Rows are points. Each copy is the shape, with its points in the same order, turned, moved and blurred by noise. Is it also mirrored, or only turned?

Shape:
[[-0.06  0.66 -0.49]
 [-0.09  0.52  0.00]
 [ 0.18 -0.20  0.15]
 [ 0.34  0.01  0.60]
 [ 0.04 -0.29 -0.27]
 [-0.29  0.47 -0.31]
 [-0.18  0.21  0.21]
 [-0.18 -0.29  0.29]
 [ 0.23 -0.32 -0.22]]
Copy 1 (9 x 3):
[[-0.13  0.52 -0.35]
 [-0.04  0.49  0.13]
 [ 0.26 -0.22  0.39]
 [ 0.54  0.09  0.70]
 [ 0.01 -0.34  0.04]
 [-0.31  0.37 -0.07]
 [-0.07  0.20  0.43]
 [-0.06 -0.23  0.64]
 [ 0.23 -0.42  0.06]]
Copy 1 is: only turned
Copy 2 (9 x 3):
[[-0.05  0.42 -0.76]
 [-0.10  0.47 -0.22]
 [ 0.06 -0.30  0.18]
 [ 0.25  0.08  0.49]
 [-0.03 -0.41 -0.24]
 [-0.31  0.34 -0.50]
 [-0.28  0.12 -0.01]
 [-0.36 -0.25  0.29]
 [ 0.11 -0.51 -0.20]]
Copy 2 is: only turned

Shape, 9 rows:
[[ 0.39  0.01 -0.02  0.13  0.02  0.37]
 [ 0.01 -0.19  0.12 -0.45 -0.20 -0.17]
 [ 0.19  0.07 -0.10  0.11  0.00  0.73]
 [ 0.02 -0.34 -0.20 -0.01 -0.01 -0.08]
 [-0.77  0.59  0.25 -0.10  0.75 -0.04]
 [-0.01  0.28  0.47  0.60 -0.10  0.18]
 [-0.15 -0.52 -0.52 -0.32 -0.22 -0.33]
 [ 0.21 -0.03 -0.44 -0.20 -0.33 -0.20]
 [ 0.36  0.23  0.27  0.13  0.44  0.28]]
Copy 1:
[[ 0.37 -0.18  0.08  0.26  0.29  0.20]
 [-0.22 -0.19 -0.02 -0.38  0.16  0.13]
 [ 0.36 -0.23  0.24  0.54  0.26  0.34]
 [-0.05 -0.31 -0.33 -0.04  0.08  0.01]
 [-0.71  0.29  0.49  0.62  0.02 -0.59]
 [ 0.11  0.58 -0.07  0.53  0.38  0.22]
 [-0.29 -0.55 -0.40 -0.32 -0.32 -0.02]
 [ 0.18 -0.28 -0.11 -0.24 -0.31  0.08]
 [ 0.24  0.05  0.28  0.36  0.61 -0.22]]
Copy 1 is: mirrored
Copy 2:
[[-0.12  0.04  0.02  0.21 -0.05  0.56]
 [ 0.06  0.02  0.17 -0.12 -0.21 -0.27]
 [-0.44 -0.18 -0.07  0.11 -0.03  0.68]
 [ 0.29 -0.23 -0.11  0.04 -0.08  0.10]
 [-0.49 -0.25 -0.05  0.19  1.11 -0.42]
 [-0.37  0.22 -0.33  0.79  0.10  0.16]
 [ 0.52 -0.34 -0.23 -0.45 -0.24 -0.14]
 [ 0.26  0.18 -0.22 -0.38 -0.15  0.16]
 [-0.20  0.13  0.29  0.42  0.37  0.45]]
Copy 2 is: only turned
